Each row is a point. Two turns around zero, p and q, are shown by what they do to some points. Write where each new point lands after one turn and then the other. Backwards means that the second turn is done in reverse. Each puzzle has new turns, and all numbers are rounded.
In the rows, zero is written as 128.

Turn p:
[120 106 136] => [132 113 109]
[160 105 133] => [167 121 126]
[105 100 149] => [122  96 101]
[114 175 156] => [ 92 114 169]
[152 180  81] => [124 192 166]
[117 102 112] => [132 134  96]
Turn q:
[169 132  65] => [125  93  62]
[133 127 180] => [146 122 177]
[126 137 129] => [135 133 127]
[ 80 145 149] => [132 179 149]
[109 109 142] => [109 138 150]
[151 118 103] => [119 103 104]
Where do these land?
q, then p: [147 127 110] => [137 141 107]
q, then p: [104 136 118] => [111 143 143]
q, then p: [135  84  98] => [101 129  82]
p, then q: [127 166 186] => [ 99 131 191]

Turn p:
[166 178 137 143] => [149 141 171 170]
[ 94 111 107 125] => [114 142  94 109]
[134 126 120 100] => [122 133 144 104]
[123  77  92 119] => [146 127  96  76]
[122 148 184 152] => [108  96 134 180]
Turn q:
[127 146 140 158] => [108 149 136 150]
[111 113 148  91] => [145 121 151  91]
[170 149 113 143] => [140 148  94 158]
[137 166  97 148] => [103 146  87 143]
[ 94  66 141 100] => [143  74 172  98]
Where do these land?
p, then q: [132 122 123 143] => [134 125 116 139]
q, then p: [156 155 101 159] => [150 168 100 146]
q, then p: [127 113 188 124] => [117  91 164 160]
p, then q: [125 100 100  80] => [151 134 121  71]
q, then p: [122 161 118  92] => [114 161 153 103]
p, then q: [114  80 100 132] => [148 107  85 104]
p, then q: [121 164 166 166] => [ 92 120 146 178]

Turn p:
[155 147 137 130  97 149] => [141 149 155 106 105 143]
[165 181  95 153 133 119] => [169 153  99 106 132 176]
[ 84  94 134 112 109  75] => [143  95 116 162 121  65]
[120  81 116  97 142 123] => [ 98  81 118 125 126 108]
[124  76 159  99 149 104] => [105  87 140 120 156  79]
[102  58 141 144 126 121] => [113  76 158 169 140 107]
[128 186 117 137 128 164] => [124 184 116 124 113 164]
[127 154 110 134 118 143] => [133 149 118 130 109 149]
[146 175 143 149 150 154] => [126 178 132 114 151 161]
Turn q:
[140 163  95 162 123 122] => [126 157  89 125  94 116]
[ 83 124 134 126  72  78] => [ 71 131 141 189 118 149]
[176  84 143 122 100 176] => [175 121 170  99 108 176]
[105 143 129 148 143 113] => [121 139 103 147 143 114]
[120 122 136 126 165 169] => [151 119 115  98 166 133]
[134 118 157 133 105  91] => [126 139 160 169 120 125]
[146 123 172  70 145 181] => [141 121 183  68 172 135]
[122 128 109 120 160 116] => [126 105 110 124 133 101]
[125 147  76 144 139 107] => [114 121  82 130  97 105]
Where do these land?
q, then p backwards: [104 119  96 119 122 132] => [129 110  97 116 145 137]
p, then q: [144 111 135 116 154 109] => [131  91 130 129 139 110]
p, then q backwards: [172 128 206  92 100 153] => [184 169 163  61 124 140]
p, then q backwards: [101 102 110 138 196 147] => [ 47 126 123 120 123 119]
p, then q: [120 185  96 141  93 108] => [128 163 124  95  66 130]
q, then p backwards: [100 140 120 155 113  97] => [ 80 136 112 131 140 139]
q, then p backwards: [155 111 134 135 119 151] => [156 139 123 144 104 127]

Turn p:
[103 141 139 160 175 113 118 130] => [109 161 124 159 161 154 117 141]
[122 115 178 169 107 122 161 125] => [118 102 170 177 109 134 110 145]
[125 138 129 155 111 145 109 140] => [154 117 122 136 134 139  99 129]
[152 158 106 108 121 113 119 130] => [147 142  92 123 113 110 145 124]
[102 100 111 137 114 123 140  97] => [ 92  93 129 129 144 117 122 113]
[158 111 131 119 115 105 106 104] => [145 122 135 136 142  86 152 119]
[154 132 118 152 150 127 139 120] => [134 122 118 148 139 148 157 136]
[ 91 105 134 118 157 112 122 222] => [113 168 141  83 136 140  91 208]
[116 135 127 113 113 211 134  98] => [139 102 143  99 111 170 115  62]
[159 145 107  50 118 108 132 115] => [130 151 107  90  91  83 173 105]
Turn q:
[105 108 149 143 225 153  87 107] => [ 58  91 155  97 199 131 144 106]
[130  97 153  97 104 121 139 141] => [137 118 129  98  81 141 128 126]
[155 144 145  80 125 130 148 111] => [152 144  91  90 124 142 121 108]
[137 122 149 152 113 118 107 210] => [145 120 164 127 104 125 187 183]
[121 163  90 142 112 111  89 125] => [126 157 130 152 151 109 103 173]
[107 149  75 123 124 128 156 121] => [115 139  85 175 126 131 112 130]
[111 148 141 139 113 116 140 110] => [125 157 132 136 119 107 124 110]
[145 108 139 148 130 106 136 118] => [143 105 139 124 123 100 126 115]
[142 112 111 128 107 169 150 110] => [151 118 127 151 124 166 108 103]
Where do these land?
q, then p backwards: [ 82 113 143 178 124 164 134 112] => [110 119 182 133 143 136 148  77]
q, then p backwards: [163 112 134  84 157  88 112 143] => [136 102  70 109 103 129 126 164]
p, then q: [112 134 141 136 138 135 115 101] => [116 136 141 129 154 118 120 108]
q, then p: [137 136 127 155 140 168 155 110] => [123 115 136 158 148 157 153 103]
q, then p: [122 143 116 165 136 137 125 152] => [117 125 135 156 125 156 127 156]
p, then q: [159 151 112  81 130 117  80 150] => [166 145  64 115 142 111 120 148]
q, then p: [111  87 151 172 102 151 154 126] => [133  93 175 174 122 117 117 105]
q, then p: [ 95 104 126 124 113 168 154 124] => [133  93 141 137 132 144  98  89]
p, then q backwards: [150 125  74  92 138  67 109 123] => [134 180 137 117 175  71 141 148]
q, then p: [107 151 168 120 125 110 171 151] => [102 104  98 144  78 113 133 114]
p, then q backwards: [170 151 117 102 105 103  99 117] => [157 156 142 140 122  86 166 131]

Turn p:
[118 103 103 148 105 136  88  87 107] => [ 80 103 119 140 125 164 138 113  92]
[ 92 125 160 102 135 124  91  83 113] => [ 71 117 153  96 154 148 107 140 131]
[102 104 147 155 110 110 161 133 101] => [104 127 144 171 139  84 128 133 117]
[151 146 105 119 132  98 144 128 113] => [151 160 122 138 130 134 102 117 109]
[121 135 174 135 110 171  90 163  93] => [115  99 159 129  93 135 144 197 130]
[ 86 108 134 115 148 142 108 157 146] => [128  86 111 113 156 119 134 157 151]
[125 179 159 171 112  92 180 143 104] => [121 178 140 173  90  76  92 138 144]
[168 137 162 132 172 160 154 155 157] => [170 160 141 115 122 122 173 143 179]
[133 129 128 164 142 142 121 116 168] => [118 126 108 131 114 138 154 106 167]
[144 133  91  90 170 178 141  84 154] => [135 159  98  56 146 148 169 103 119]
[132 105  89  84  79  93 116 149 159] => [173  72 127 122 137 128  91  87  98]
[164 131  85 122 118  90 143 137 120] => [169 146 116 152 129 139 104 101  97]
Turn q:
[135 147 124 158 119  92 145 144 139] => [118 150 103 154 144  97 123 125 114]
[136 157 103 157 148 134 164  89 160] => [150 161 116 143 171 135 150  82 138]
[138 141 153  77 147 141 135 145 111] => [140 133 173  89 128 113 121 154 129]
[106 169 134 131 147 101 133  94 118] => [119 112 134 114 164  96 137  87 124]
[136 149 123 135 101 139  90 114 163] => [114 132 118 144 118 130 110 107 182]
[133 148 147 132 111 132 156  80 102] => [121 126 173 144 143 131 126  84 108]
[143 157  97 133 142 129 136 111 105] => [144 146 123 107 132 124 119  87 112]
[179 140 136 158 151  85 153  88 132] => [141 142 122 152 196 128  90 102 103]
[123  77 138 158 163  95 124 130 161] => [130 103  83 148 172 149 135 166 122]
[ 91  77 113  62  81 160 116 183 127] => [152 102 145 127  34 126 155 188 145]
[104 100 149 122 113 177 110 186 114] => [ 94 133 138 109  73 150 150 180 131]
[112  74 119 112 111 151  74 172 104] => [115  95 109 106  59 156 119 173 129]
Where do these land?
q, then p: [115  45 144 115 129  90 108  98  97] => [131  88 144 171 162 144 193 154  95]
p, then q: [113 126 129 123 143 138 112 106 166] => [163 112 134 128 132 135 151 130 154]
q, then p: [130 129 154 116 140 149 137 118  84] => [112 129 168 108 140 120 130 160 123]
q, then p: [139 150 108 164 157 124 152 124 145] => [127 177  94 111 128 140 121 127 126]
q, then p: [132 157 144 100 133 109 115 123 105] => [122 115 156 125 157 146 101 129 138]
q, then p backwards: [118 157 147 168  87 118 127 185  98] => [ 92 160 130 167 102 143 156  93  83]
p, then q backwards: [105 123 156 103 136 125 165  97 116] => [132 179 163 126 146 121 141 137 117]
p, then q: [194 140 102 110 107 141 104 126 225] => [189 131 184 176 122 183  93 102 170]
q, then p: [116 142 145 159 135 137 129 110 106] => [ 92 139 123 110 147 114 131 139 122]
p, then q: [111 131  34 148 111 147 150 141 109] => [161 129  94 120  85 125 112  74  66]
q, then p: [135 108 144 101 129 131 109 181 158] => [180  90 117 137 112 114 113 142 146]

Turn p:
[158  74 141 145 116 126 168 111 142] => [115  95 159 162  90 145 151 111 106]
[148 162 106  92 181 129 118 179 147] => [197 121 102  96 141 146 139 146 170]
[123  92 160 100 105 118  91 128  94] => [109 123 162 122 183 137 130 136  89]
[146 147 101 127 184 133 127 121 133] => [155 128 101 134 132 147 132 105 175]
[ 94 157 158 173 106  94 122 109 125] => [106 147 129 152 132  55 116 128 121]
[167  95 129  98 120 105 117 103 165] => [120  69 165 108 130 136 140 104 137]
[145 169  99 140  82 132 162 133  98] => [120 118  67 123  98 119 101 131  89]
[111 157 150 144 129 186 179  86 114] => [102 188  97 132  86 129 156  87 110]
[ 86 132 112  96 125 114 109 153 106] => [115 138 115 109 165 132 124 178 134]
[103  94 123 165 132 142  87 158 156] => [141 151 184 143 122 134  90 155 149]
Turn q:
[167 106  93  88 185 139  85 142 136] => [160 105  92 130 162 113 134 142  52]
[135  85 159 120 129  77 129 113 128] => [142 110 142 105 109  83 157 160 145]
[115 115 168 121  82 128 120 117 167] => [165 140 110 114 112 126 131 130 188]
[114  87 118  89 152 128 175 135  73] => [ 89  95 136  71  95 129 114 150  87]
[134 162  81 147 106 121 123 127 137] => [111 165 122 160 134 150 156 110 119]
[176 162 142 122 101 147 121 132 132] => [175 149 146 154 112 153 119 114 119]
[154 160 139 137 120 165 138  95 193] => [180 138 139 127 168 171 141  90 156]
[ 88 105 120 179 126 140 131 119 112] => [ 78  94 118 143 126 127 129 113 161]
[ 68 153 150 133 143 101 119 107  79] => [ 77 144 147 116 122  69  96 104 141]
[130 146 110 143 137 134 139 193 123] => [104 140 129 160 140 159 103 167 110]
Where do these land?
q, then p: [148 136 120 163 142 193 105 114 206] => [152 132 136 160  95 185 127  62 179]
q, then p backwards: [ 88 112 152 129 123 146  96 109 142] => [138 174 102 133 145 106 115 108 137]
p, then q backwards: [128 110 108 117  96 103 143 134  31] => [126 117  59 136 178 156 107 188 128]
p, then q backwards: [122 134 112 107 113 101 174 106 107] => [108  83  84 140 130 125 117 133 119]
q, then p backwards: [150 126 120  88  72  77 106 136  87] => [103 154 157 166 106 160 189 152 154]
p, then q: [153 160 151 114 153 130 153 124 101] => [110 122 154 117 127 150 162 109  94]
q, then p: [128 141 103 131 153 100 113 122 118] => [122 135 102 157 144 111 143 139 132]
q, then p: [126  90 130 120 155 161 111 144 184] => [158 104 131 138 124 192 122 130 164]
p, then q: [106 150 128 144 136 162 122 162 179] => [180 181 134 142 116 141 125 140 133]
p, then q backwards: [132 120 156 168 137 106 158 129 125] => [158 129 122 153 119 106  90 126 109]

Turn p:
[111  95 126 124 118 149 140 128  76 139 134] => [103 123 140 134 108 147 176 114 116 141 106]
[ 95 138 119 143 153 185 145 105 138 109 140] => [ 97 146 101 163 152 152 114 113 153 135  92]
[147 120 183 119 133 136 110 125 101 102 128] => [116 130 140 142 162 138 148 137  78 111 147]
[165 135 119  86 126 127 120 113 135 117 156] => [145 109 134 108 160 105 112 110  99 141 111]
[111 133 110 111  98 139  84  97 187 126  97] => [ 89 115  94 105 111 100  64 148 124 112 120]
[133 143  85 165 132 166 131 173 128 150 167] => [175 141  99 159  92 158 118 100 135 162 106]
[174 103 129 123 115  88 134 103 170  67 122] => [121  76 167 134 162  95  82 117 129 118 170]
[ 80 166 102 153 116  93 154 156 151  76 140] => [142  95  88 154 142 122 127 155 195 161 161]
[145  68 114 114 181 100 101 158  64 200 148] => [154 189 196 121  74 101 183 118  88 164 108]
[121 144 153 124 115 132 157 155 166 134 147] => [144 128 117 104 146 171 108 137 143 147 147]
[116 152 146 153 117 102 120 104 112 190  97] => [127 165 110  89  95 119 157 126 142  79 145]
[138 140 151 121 133 119 142 120 108 127  60] => [124 121 150 122 133 130 148 162 136  65 123]
Turn q:
[127 124 117 135 181 110 152 110 138  97 132] => [111 132 174 137 154  90 138 109 140 123 137]
[150 132  91 154 140 103 144  97 154 153 139] => [128 121 137 115 119  86 135  83 100 158 135]
[113 141  99 144 167 114 144 124 187 119 112] => [139 155 162 125 119  94 158  75 133 111 127]
[137  91 162 127 108 115  96  96 132 116  77] => [ 95  90 144 158  76 144 123 141 118 103 108]
[123 134 177 140  87 149  89 123 132 107 146] => [133 121 128 105 117 162  96 164  97  86 119]
[119 117 118  84 122 132 175 179 142 161 173] => [138 152  94  88 141 133 173 144 160 156 180]
[144 127 121 145  84 132  96 112 103  73 100] => [104  94 103 155 136 143  89 117 110  80 103]
[118 154 176 125  90  86  76 101  89  98 114] => [120  75 127 115 116 129  82 170 135  94  64]
[151 153 101 131 174 126 124 161 145 148 116] => [174 143 140 144 124 114 124  90 157 148 145]
[119 108  89 111 155 116 106 129 143 129 149] => [106 160 127 120 113  98 110 110 151 136 147]
[102 138 151 143  73 120 115 127  95 110  93] => [127 102  94 143 127 144 128 157 115  93  74]
[146  98 144 128 141 160 182 184 107 175 173] => [158 146 109 134 156 139 162 173 122 177 200]
[ 89 132 129 148 123 139  95 100 103 127 108] => [114 149 128 147 121 130 107 142 110 122  74]
[153 142 118  77 146 190 197 148 124 179 159] => [143 151 125 107 171 184 168 118 144 204 178]
Where do these land?
p, then q: [110 137 190 139  87 139 106 115 117 113 105] => [104 176 104 130 187 118 123 142 141 114 137]
q, then p: [ 94 183 133 175 128 119 104 186  89  91 103] => [174 110 159 195 131  91  85 147 128  80 141]
p, then q backwards: [120 178 103 184 121 139 166 143  92  87  95] => [136 123 138 115 113 114 142 196 109 102  53]
p, then q: [146  61 108 118 154 109 128  93 131 119 142] => [126 109 163 108  97 112 137 180 117 132  85]
p, then q: [147 133 121  92 136 117 133 106 168 109 133] => [122 131 156 136  92 113 105 139 164 131 130]
q, then p backwards: [121  97 117 107 138 140 131  86 159 179 124] => [ 96  69 125 131 120 128 117 137 110 165 155]
p, then q: [ 91 180 112 146 135  91 141 200  85 104  70] => [177 113  89 141 143 114 177 100 113  89 215]
q, then p: [182 106 118 100 134 142 142 132 118 148 127] => [114 159 120 115 107 144 118  82 122 158 123]
q, then p backwards: [147 116 133 110 147 101 157  95 126 159 175] => [107  93 131  86 112  79 125 130 137 122 157]
q, then p backwards: [ 88 154 169 126 141 178  87 133 114 108 132] => [138 136 155 117 176 168 144 154 160 151  88]
q, then p: [166 115 106 128 125 115  98  98 151 161 150] => [105 124 107  83 106 104 151 109  96 140 132]
p, then q backwards: [107 112 117 104  83 143 123 135 135 135 159] => [148 129 118 107  94 123 130  94 121 164 137]
p, then q: [146  92 138 136 133 131 148 140 178 150 149] => [134 137 147  99 102 169  90 146 117 141 119]

Turn p:
[106  92 111 157 143 117 143 159 119 119 165 139] => [ 98 117 112  97 154 130 117 117 130 100 174 126]
[168 141 164  93 129 134 124 136 125  92 105 122] => [146 148 169 153  76 134 135 135 124 114 125 113]
[136 145  99 148 134 123 132 125 193 139 110 107] => [166 137  98 155 150 127  87 102 134 120 104 141]
[109  88 121 117 118 112 161 113 113 139 147 127] => [ 88 142 137 116 162 103 142 114 115 134 140 126]
[122 112 132 156 149 126 146 120 111 151 131 133] => [135 131 122  91 157 129 146 124 123 124 132 124]
[130 158  78 139 115 165 139 111 160 119 121 123] => [165 115  95 173 139 103 124 120 147 141 136 152]
[156 113 171 116 112 147  85  93  95 105 115 140] => [137  98 197 124  98 129 154 156 116 135 115 139]
[ 73 115 148 143 135 118 143 155 110 129 143  95] => [ 91 127 104 125 156 168 143 127  97 115 145 104]
[158 157 172  92 125 154 105 117 139 130 140 145] => [147 121 171 142  94 141 127 137 160 160 113 100]
[ 79  99 109 134 141 123 146 148 114 145 114 154] => [ 91 137  97  98 143 141 153 104 134 122 139 156]
[155 158 188 110  86 100  95 118 113 105 122 160] => [125 145 187 128  84 152 110 187 126 156 118 136]
[125 163  73 131 164 120 130 106 162 124 125 114] => [167 124  79 139 122 104  98  92 113 148 128 135]
[154 146 137  99 109 119  87 136 111 133 128 122] => [117 117 141 134  87 120 118 160 130 132  98 114]
[ 98  65 119 142 129 127 135 146 114 149 138 132] => [ 81 115 125  98 166 128 145 110 131  99 133 137]
[152 170  97 144 131 134 148 136 140 142 117 109] => [168 145  85 145 131 109 120 139 138 122 120 118]
Turn q:
[134 106 127 112 148  98 133 110 129 140 106 161] => [120 104 133 131 130 124 101 110 157 121  89 130]
[131 134 102 121 151 132 110 151 127 153  93 137] => [ 85 136 141 133 139 133 140 132 134 150  93 127]
[137 143 106 107  74 127 134 102 120  90 133  50] => [184 131 125 134 171 115 153 110  51 124 147 137]
[125 119 117 119  76 146 106 121 113  76 133 105] => [162  96 126 132 143 108 175 145  90 115 149 132]
[100 114 132 157 152 129 108 110 124 149 102 131] => [ 95 127 108 165 117 121 136 104 153 132 126 131]
[140 119 147 157 158  99 134 153 119 134 115 135] => [110 154 149 116 111 124 131 104 163 109 120 128]
[135 143 111 128  70 132 122 131 138  79 124 101] => [177 130 129 126 157 107 169 151  98 124 138 145]
[122 139 124 145 112 121 132 128 118 168 124 144] => [130 138 149 158 122 130 117 129 147 154 129 116]
[169 108 141 124 150 172 158 125 167 122 186 122] => [116 136 114  97 137 161  77 164 112  83 171 136]
[131 127 172 100 128 173 181 137 179 110 156 115] => [134 137  90  66 149 119  82 155 120 125 179 131]
[121 153 147 124 175 105  96 126 114 146 128 154] => [105 138 118 130  74 132 121 117 138 132  86 112]
[150 136 134 118  62 143 113 115 108 109 121 101] => [164 119 144 146 149  89 149 146  84 121 144 109]
[100 109 123 123 153 109 124 153  99 159 134 146] => [ 99 109 154 124  98 147 128 101 149 153 124 125]
[112 127 122 139 140 110 124 134 161 147 147 150] => [124 134 125 133 106 144 109 138 152 141 123 162]
[114 143 115 147 171 124 147 123 104 137 120 169] => [117 131 117 131 117 167 131 114 174 134 105  99]
Where do these land?
q, then p backwards: [ 76 126 138 139 108 133 129 109 129 133 128 119] => [109 156  96 119 136 154 139 114 134 110 139 136]
q, then p: [ 88 148 107 102 136  55 112 137 114 109 138 114] => [142 164 166 125 136  89 169 144 150 153  95 161]
p, then q backwards: [138  75 116 185 119 144 156 140 119 212 125 175] => [146 104 115 134 145 128 183 171 170  64  62 150]
q, then p: [135 128 128 106 105 130 115 125 114 143 147 108] => [116 120 141 106 130 127 145 157 117 121 125 113]
q, then p backwards: [103 141 151 118 124 143 113 116 112 126 132 157] => [134 161 114 110 137 142 108 136 109 133 147 120]
q, then p: [116 131 144 138 105 143 140 153 113 118 123 112] => [120 146 128 125 139 116 115 126 124 141 136  89]
p, then q: [127 145 141 159 118 131 112 113 124 112 151 120] => [ 95 125 156 118 113 133 130 133 121 112 145 125]
q, then p backwards: [138 139 104 116 142 148 119 116 139 139 117 124] => [104 132 133 132 107 111 125 130 130 143 125 104]
q, then p: [147 155 139 114 147 150 141 128 225 131 145 137] => [110 103  76 120  53 135 105 131 173 130 123 145]
q, then p: [145 152 110 113 116 118 125 118 123 114 109 128] => [150 149 123 119 112 123 146 128 117 107 116 127]
p, then q backwards: [140  74 132 120 130 103 106 113 129 114  96 138] => [158  98 125 111 141  85 105 153 133 127 134 105]
q, then p: [136 152 126 100 109  91 167 112 125 130 135 112] => [160 119 153 111  99 104 134 139 124 132  91 113]
p, then q backwards: [140 122 104 102 109 144 151 111 124 103 146 129] => [116 112 152 149  95 132 112 130 123 149 109 114]
p, then q backwards: [147  93 145 179 144 136 128 219 117 112 113 119] => [184  95 134 169 169 149 145 116 124  70 169 143]
q, then p backwards: [143 137 134 127 210 150 106 109 113 124 118 126] => [ 98 114 126  99 141 102 119 189 120 155 116  93]
